Each row is a point. Each table stands for the endless flat space through its points: a line for two points, a plane for three, and so on. The two share one point or none. Which?

First:
[[-0.15 -0.19 -0.04  0.25]
 [-0.11 -0.14 -0.01  0.21]]
Second (2 x 4):
[[ 0.13  0.12 -0.09  0.03]
 [-0.11 -0.12  0.12  0.18]]
They share: [-0.03 -0.04  0.05  0.13]

First, 2 rows:
[[-0.15 -0.07  0.28 -0.09 -0.14 -0.18  0.03  0.29 -0.21]
 [-0.50 -0.22  0.18 -0.39 -0.24  0.12  0.08 -0.06 -0.21]]
Second (2 x 9):
[[-0.31 -0.12  0.22 -0.18 -0.19 -0.02 -0.01  0.13 -0.23]
 [-0.27  0.04  0.30 -0.10 -0.35 -0.26  0.15 -0.03 -0.07]]
They share: no point

First:
[[ 0.06  0.28  0.29  0.03  0.26  0.24 -0.14 -0.05  0.16  0.17 -0.16  0.17]
 [ 0.18  0.12  0.05 -0.17  0.22  0.20  0.06  0.07  0.40  0.37  0.12  0.29]]
Second, 3 rows:
[[-0.03 -0.03  0.05  0.04  0.34  0.02 -0.21  0.25  0.07  0.10  0.09  0.05]
 [-0.01  0.02  0.11 -0.03  0.38  0.08 -0.21  0.22  0.08  0.11  0.06  0.10]
 [ 0.13  0.35  0.41 -0.28  0.44  0.40 -0.13 -0.05  0.21  0.22 -0.15  0.35]]
They share: [ 0.09  0.24  0.23 -0.02  0.25  0.23 -0.09 -0.02  0.22  0.22 -0.09  0.20]

First:
[[-0.05 -0.25 -0.22 -0.28 -0.01 -0.36 -0.36  0.27 -0.01  0.01  0.01  0.27
  -0.05 -0.16 -0.21  0.10  0.18  0.14  0.30  0.30]
 [-0.20 -0.16 -0.19 -0.22 -0.16 -0.18 -0.12  0.36 -0.19  0.01  0.19  0.09
   0.19 -0.07 -0.06  0.01  0.24 -0.07  0.12  0.18]]
Second (2 x 20):
[[ 0.05 -0.49 -0.38 -0.19 -0.15 -0.38 -0.20  0.18 -0.13 -0.26  0.19  0.16
   0.00 -0.21 -0.06  0.07  0.33 -0.18  0.37  0.22]
 [-0.05 -0.35 -0.28 -0.23 -0.07 -0.34 -0.24  0.22 -0.11 -0.10  0.07  0.22
   0.00 -0.13 -0.14  0.11  0.23 -0.04  0.31  0.26]]
They share: no point
